Each point is reached from the start by the listed moves, each made 0, 1 or 2 times, or once backwards (-1), plus a little noise. Is the number of moves made odd or even? Then give how often each move was made.

Moves:
(1): 2.6,-2.3,1.7,-3.9
(2): 2.3,2.7,2.3,1.1
(3): 0.1,-0.7,2.5,0.5
Start: -0.4,-1.4,1.0,-0.4
Points:
-0.8,4.2,-0.9,4.2 -> odd (-1, 1, -1)
9.3,0.0,6.4,-6.3 -> odd (2, 2, -1)
2.5,-4.3,5.1,-3.5 -> even (1, 0, 1)
9.4,-1.2,11.5,-5.2 -> odd (2, 2, 1)

Moves:
(1): 4.4,1.5,-2.4,-1.3,-0.4,1.5,-0.7,-0.7,1.8,-0.2,0.1
(2): 0.0,3.1,-0.7,-0.3,2.0,-2.7,-0.1,-0.2,2.9,1.3,-1.8
(3): 1.8,0.0,2.9,-2.3,0.6,-1.0,1.8,1.1,2.4,-0.8,1.4
(4): 0.2,-1.3,0.4,2.7,0.0,0.8,1.2,-1.1,2.3,-0.8,0.3
(5): -0.4,-1.9,-0.9,-0.9,5.7,2.7,0.1,0.6,-0.5,-0.7,1.1
(6): -3.9,2.7,2.9,0.9,-2.1,4.9,-1.6,0.6,0.6,-0.2,2.0
(7): -1.2,-0.7,-4.2,-2.0,-1.9,0.9,4.5,2.6,2.3,-1.0,0.0
(8): 1.1,1.7,1.7,2.2,-0.7,-0.6,-1.4,4.6,0.7,-3.1,-2.5
Start: -2.2,-5.8,0.3,0.2,-1.9,-0.5,0.7,-0.7,1.3,1.6,-1.0
Points:
-1.4,-11.1,2.5,-0.4,-3.8,-9.1,7.2,-6.0,3.2,4.2,-0.2 -> even (-1, 0, 1, 1, -1, -1, 0, -1)
6.5,0.5,-6.5,-1.4,7.1,0.4,0.5,-3.0,12.4,2.2,-3.0 -> even (2, 2, 0, 1, 1, 0, 0, 0)
6.2,-0.7,-9.6,-1.8,-8.0,3.0,5.5,12.3,11.0,-7.0,-5.6 -> even (2, 0, 0, 0, 0, 0, 2, 2)
0.2,3.9,1.0,8.0,-11.4,1.8,2.3,7.9,15.3,-5.5,-6.0 -> odd (1, 1, 0, 2, -1, 1, 1, 2)
3.4,2.1,10.2,9.1,3.4,-7.1,-2.6,4.2,13.3,-3.4,-7.7 -> even (0, 2, 1, 2, 0, 0, -1, 2)

Moves:
(1): 3.4,-3.0,0.5,-0.9,-1.5,1.2,-1.0,-1.1,-1.5,-2.1,-0.6,-1.8,2.4,0.7,1.5,-1.9,-0.8
(2): 0.3,3.4,0.8,-1.3,2.5,-0.8,-0.6,-0.6,1.2,0.7,0.2,-1.4,-0.3,-0.8,-0.9,0.8,-2.0
(3): -1.2,-3.1,3.7,-1.2,-0.2,1.7,0.9,0.1,1.8,-1.2,-0.4,-0.6,1.8,0.2,-2.0,-1.2,-1.1
(4): -0.3,-0.2,-0.7,3.8,-1.4,-2.4,0.7,-0.6,3.1,-1.6,2.1,-1.3,0.6,3.0,0.4,-1.0,0.6
(5): -0.9,0.2,-1.2,-2.7,2.1,1.4,0.8,-0.8,1.4,0.3,0.4,-2.0,-1.0,0.5,0.3,-1.2,1.7
(6): 0.1,2.1,1.2,0.7,-0.2,1.9,0.7,0.2,-0.1,0.8,-1.2,2.6,2.1,1.8,0.3,-0.5,-0.6
(7): 1.6,-1.2,-2.2,-1.8,-0.5,-0.1,2.8,0.2,2.2,-0.5,2.0,1.5,-0.3,0.6,-0.4,-0.1,-0.6
(8): 0.1,1.9,-1.0,-2.1,0.3,-0.1,-0.1,3.7,2.1,-2.0,-1.8,-3.0,-0.6,-2.4,-1.0,0.1,0.2
(9): 0.4,-3.5,-1.3,-0.7,0.8,1.9,-2.8,-3.7,5.0,3.1,-3.3,0.2,-0.7,-1.7,0.1,1.0,3.5
(10): -0.6,-2.9,0.0,1.9,-3.5,-0.8,-3.0,2.8,0.3,4.2,3.4,-2.2,-0.8,0.8,0.1,-2.5,2.4
(11): -0.6,-0.9,0.8,-0.2,-1.2,2.2,-3.2,1.3,2.1,-2.6,4.5,0.5,-0.7,-1.0,-1.0,0.0,-1.2
(12): -0.3,-1.3,-1.0,-0.9,2.3,-3.6,-0.4,3.0,-0.7,0.6,-1.9,6.0,-1.1,2.6,-0.6,-2.5,0.3
(13): -1.1,0.7,-2.2,-2.5,1.9,-2.3,0.2,-0.3,0.2,0.3,-0.3,2.0,3.4,0.8,0.5,3.4,2.6
(14): -2.3,-3.2,1.7,-2.9,-1.8,-0.3,-1.3,5.1,0.1,-0.9,-1.6,-0.9,-4.8,3.7,0.2,1.3,-2.0
Start: -1.0,-0.3,-2.0,-1.6,2.3,-0.7,1.3,1.2,3.8,-5.5,-1.7,-2.3,-0.5,-1.3,3.5,0.0,2.3
Points:
-4.8,4.2,1.4,-0.3,2.6,3.3,2.9,9.1,10.3,2.2,13.5,1.1,-1.2,2.6,-2.3,-15.3,1.4 -> odd (-1, 1, 1, 0, 2, 2, 1, 0, -1, 2, 1, 1, -1, -1)
4.8,2.7,-11.7,-1.4,-2.3,5.7,1.4,5.4,13.6,-8.8,6.9,-7.4,4.9,-0.3,6.1,-9.5,10.3 -> even (1, -1, -1, 1, 2, 2, 1, 2, 0, 1, 1, 0, 0, -1)
3.3,7.0,-9.7,-9.4,14.1,-5.4,8.5,-4.4,7.3,-5.1,-0.1,7.6,-4.2,2.6,3.7,1.4,-2.5 -> odd (0, 2, -1, 0, 1, 0, 2, -1, 0, -1, 0, 1, 0, 0)
0.1,5.4,-3.0,3.4,4.9,-2.0,9.1,3.8,13.3,-15.5,-8.1,4.9,9.8,2.6,0.9,-6.1,3.3 -> odd (0, -1, 1, 2, 0, 2, 0, 2, 0, -1, 0, 1, 0, -1)
2.5,-16.3,-1.6,-9.0,1.6,-0.2,8.7,6.9,14.3,-27.8,9.6,5.6,4.8,13.8,0.9,-15.5,-3.9 -> odd (2, -1, 2, 2, 2, 0, 2, 0, -1, -1, 2, 2, 0, 0)

Moves:
(1): 0.1,-0.2,-0.3,0.9,1.0,0.3,0.6,-1.3,1.9,-2.1,0.5,-1.7,1.1,-1.2,3.3,-2.1,3.1,-0.4,-3.0,0.6,0.7,-0.4,2.4,1.2,0.5,0.5,-1.6
(2): 1.5,2.9,0.9,0.1,0.3,-0.7,0.7,-1.5,0.8,0.4,1.6,-0.4,-0.2,-1.1,0.0,-0.5,-0.1,1.4,-1.5,0.3,0.1,0.5,-1.0,-0.8,-0.9,-1.2,-2.7
(3): 0.9,-0.7,2.0,1.7,-1.1,-3.5,0.3,-0.7,-3.2,0.1,0.4,-1.6,1.3,-0.1,0.8,1.7,0.9,1.2,-1.1,0.4,0.4,-1.6,-2.1,0.3,-0.5,1.8,-1.4
(4): -3.1,0.2,-1.6,0.0,2.5,-1.5,-1.3,-0.1,-2.1,-0.3,1.8,-1.5,2.0,1.0,-0.6,-0.7,1.6,0.4,0.1,-0.4,-2.1,0.1,-0.8,0.2,1.4,1.2,2.1
(5): 0.2,-4.0,0.2,-2.0,1.0,0.8,-1.9,-1.2,-2.6,-0.8,3.7,2.6,1.3,-0.5,-0.2,-0.1,2.2,-0.8,-0.8,0.6,-2.8,-2.0,-2.3,1.1,0.0,0.2,-1.0
(6): 1.6,-0.7,2.8,1.1,-0.1,0.7,0.8,-1.5,-1.0,1.1,1.7,0.2,0.9,-1.5,0.9,-0.8,0.2,1.2,0.4,0.2,-0.4,-0.4,-1.5,-1.5,-0.2,0.2,1.5
(7): -2.9,0.5,-2.2,-3.6,3.4,-1.0,2.9,1.4,0.9,0.1,2.3,0.7,0.7,-2.6,1.6,1.3,-2.5,-2.1,-0.7,-0.6,0.8,-0.9,0.6,1.4,3.8,1.0,0.5
(8): -1.9,-0.5,-0.9,-0.1,-2.0,0.3,-0.2,1.4,-1.5,-0.8,-0.7,1.3,1.3,0.0,0.8,-1.7,-1.0,-1.1,-0.1,1.2,0.5,-1.4,-1.4,0.8,-0.4,-0.8,-0.6
(9): 0.2,0.7,0.9,2.2,0.2,-0.8,-0.2,-0.7,1.5,1.7,0.4,2.5,0.5,0.4,1.4,-0.6,1.1,-0.3,2.3,1.0,-0.1,0.4,-1.0,1.6,1.5,-2.4,-0.4
(10): 0.4,0.1,0.5,0.3,0.5,0.0,-1.3,-0.7,-1.6,1.5,0.9,-0.7,0.3,-1.4,1.0,-1.2,-2.0,0.5,2.1,0.2,2.5,-1.1,-0.3,-1.1,-0.3,0.0,-2.8
(11): -2.6,1.0,-1.0,-1.3,-1.0,0.9,-2.0,-0.3,3.7,2.0,3.1,-2.9,1.0,-0.4,-1.2,-0.7,-0.5,-1.0,-1.4,0.4,1.1,-2.6,0.2,-0.3,-0.7,2.8,0.3
(12): -0.9,0.5,-1.1,1.2,-1.6,-1.6,1.5,-0.8,-2.4,2.1,0.0,0.9,2.3,-0.1,0.3,-2.1,-1.4,-0.2,-0.4,0.9,-0.2,-1.3,1.0,3.0,-3.1,-0.6,-0.2
(13): 0.3,0.1,0.8,-3.3,0.8,0.7,0.1,-0.9,-0.8,0.1,-0.3,-0.7,-0.1,-1.1,-1.4,-0.8,0.6,-0.7,-0.4,1.5,2.4,1.1,-1.0,0.6,2.1,-0.3,1.1
(14): 1.9,2.0,1.4,-1.4,2.2,0.8,1.8,0.6,-1.8,-1.5,0.1,1.0,1.7,1.5,-0.3,-0.8,1.0,0.5,1.4,1.2,-1.5,2.2,1.2,1.4,0.3,2.6,-1.7
(15): 1.3,-1.1,1.1,-2.9,-1.0,-1.6,-1.6,-1.6,0.8,-1.4,0.5,0.4,-0.4,-2.1,2.7,-0.8,0.0,-1.7,-0.5,-1.3,0.9,-1.2,0.7,0.0,-2.9,-1.1,2.2
(16): -1.3,-0.6,-0.7,-0.6,0.0,1.2,0.6,-1.6,-0.3,1.3,0.5,0.1,-0.1,0.8,0.4,3.3,-0.1,-0.5,0.5,0.9,-0.9,0.8,1.4,-0.5,0.7,0.9,-1.3
(17): -2.6,-0.8,-2.1,-3.8,-3.4,2.6,0.0,-0.5,-0.9,4.4,0.6,1.2,-2.3,-0.4,0.4,2.5,0.4,0.5,2.7,-0.9,2.2,0.2,-1.6,-1.3,-2.1,2.7,-0.7
(18): 1.5,0.8,-0.1,-0.6,-0.9,-1.1,-0.2,0.6,0.0,0.6,0.7,1.5,1.3,1.2,-1.2,1.5,-0.8,3.7,-1.5,3.6,0.5,2.4,1.2,-1.1,-0.3,1.4,3.2
(19): -0.3,0.6,0.9,0.6,-0.5,-0.4,1.5,-1.0,-1.6,-2.2,2.1,1.9,-1.3,-0.9,-0.3,0.3,-0.4,1.4,2.1,0.8,2.9,-1.0,0.4,-1.4,1.3,-0.1,-0.3
(20): 0.0,-1.0,1.0,0.7,-1.5,0.3,-1.1,0.2,0.4,0.8,1.6,0.3,-3.0,-2.5,1.3,0.0,0.5,-1.8,-1.1,2.3,-1.4,-1.1,1.7,1.7,1.2,0.4,-0.8
(21): -0.8,1.3,-3.3,3.1,3.3,-0.2,-1.7,-2.4,-1.7,-2.2,0.7,0.5,-1.9,0.3,0.8,0.4,-2.3,0.5,-2.6,0.2,-0.5,0.0,0.6,0.3,1.5,2.9,0.0
(22): 0.5,1.3,-1.1,0.5,-0.1,-0.6,-1.2,-0.4,-0.3,0.7,-0.4,0.6,0.3,-0.6,-1.6,0.1,-0.2,-0.7,-0.3,-0.2,1.4,1.7,-0.1,-0.4,-0.7,0.2,0.0
(23): -0.7,-0.1,0.7,-0.4,2.5,0.3,-1.5,1.0,-0.2,1.4,-1.0,0.4,0.3,0.7,-0.8,-0.4,1.6,-1.8,-1.1,1.5,2.0,-0.5,1.7,-2.1,0.5,1.4,1.4
(24): 0.9,1.3,-0.1,0.2,-0.2,2.5,0.4,-0.5,-0.5,1.0,1.3,-1.3,0.4,-1.2,-0.3,1.4,1.8,0.6,1.8,1.3,0.7,-0.5,0.3,2.8,-1.4,-0.2,1.0
Start: 1.5,-2.0,-1.5,-1.0,-0.3,0.1,-0.4,-2.7,-0.4,0.0,-0.8,1.6,-1.3,-1.7,0.6,0.3,2.4,0.4,-0.4,-2.9,1.6,-1.1,2.3,1.8,-1.3,-0.3,-1.3
Points:
-4.1,2.1,0.2,-16.5,7.7,-4.3,0.9,-6.6,-3.0,10.5,17.7,-4.2,17.5,1.6,-5.1,10.0,15.5,6.9,2.8,11.2,3.9,-1.9,-2.0,12.6,6.2,10.3,7.0 -> odd (0, 0, 2, 2, 1, -1, 1, -1, 2, 0, 2, 0, 2, 1, 0, 1, 0, 2, 0, -1, -1, -1, 0, 2)
-3.7,-9.8,-3.2,-11.2,4.1,-3.8,-5.1,-14.7,-16.5,8.0,17.7,5.6,-5.4,-14.3,7.5,6.6,9.5,-2.1,-16.5,10.4,12.1,-8.0,6.5,-0.8,2.4,21.3,-11.7 -> odd (2, 1, 2, 0, 2, 0, 1, -1, -1, 1, 0, 1, 1, 0, 0, 1, 2, 1, 1, 2, 1, 1, 2, -1)
-13.8,-6.6,-5.8,-16.2,14.1,4.9,-9.2,5.4,6.2,-1.8,12.6,-6.7,3.3,-13.8,1.6,-15.1,-1.3,-14.1,-14.9,6.9,4.2,-13.4,4.0,4.7,19.5,8.1,-4.1 -> odd (1, 0, -1, 1, 1, 0, 2, 2, -1, 2, 2, -1, 2, 0, -1, -1, -1, 0, -1, 2, 0, -1, 1, -1)
7.8,-8.0,14.3,4.7,2.0,-5.9,1.1,0.6,-9.4,3.0,-7.1,8.4,16.6,-2.6,0.9,-16.8,14.9,-11.1,-6.6,6.9,3.8,-4.5,-7.1,9.5,4.4,-4.2,-3.5 -> even (1, -1, 2, -1, 1, 2, 0, 2, 2, -1, 0, 1, 2, 1, -1, -1, -1, -1, -1, 0, -1, 2, 2, -1)
8.5,6.3,-3.2,-0.2,12.1,-7.8,0.3,-4.8,-13.1,-9.5,9.9,19.2,0.5,-0.2,-6.2,9.5,5.8,8.2,-0.1,1.7,3.0,3.7,-5.6,0.3,3.2,2.3,-3.0 -> even (-1, 2, 1, 0, 2, -1, 1, 0, 1, -1, -1, -1, -1, 1, 0, -1, 0, 1, 2, -1, 1, 2, 1, 1)
2.9,-2.6,-1.5,-13.0,-10.1,5.6,-0.3,-10.5,-4.0,18.3,2.0,8.5,-7.1,-16.2,5.4,-3.2,8.9,-6.9,9.0,3.7,13.5,3.0,7.3,12.3,-9.3,-5.6,-2.6 -> odd (1, 0, -1, 0, 0, 0, 0, -1, 1, 1, -1, 2, 2, 0, 1, 0, 2, 0, 0, 2, -1, 2, 0, 1)
1.9,4.8,-4.4,9.6,6.6,2.1,-0.4,-13.4,6.9,3.0,5.7,-7.2,-0.3,-7.2,6.2,-4.2,0.9,1.1,-7.6,4.7,9.5,-7.5,11.2,9.1,2.9,-2.4,-14.8 -> odd (2, 1, 0, -1, 0, -1, 0, -1, 1, 2, 1, 1, 1, -1, -1, 1, -1, 0, 0, 0, 1, -1, 0, 1)
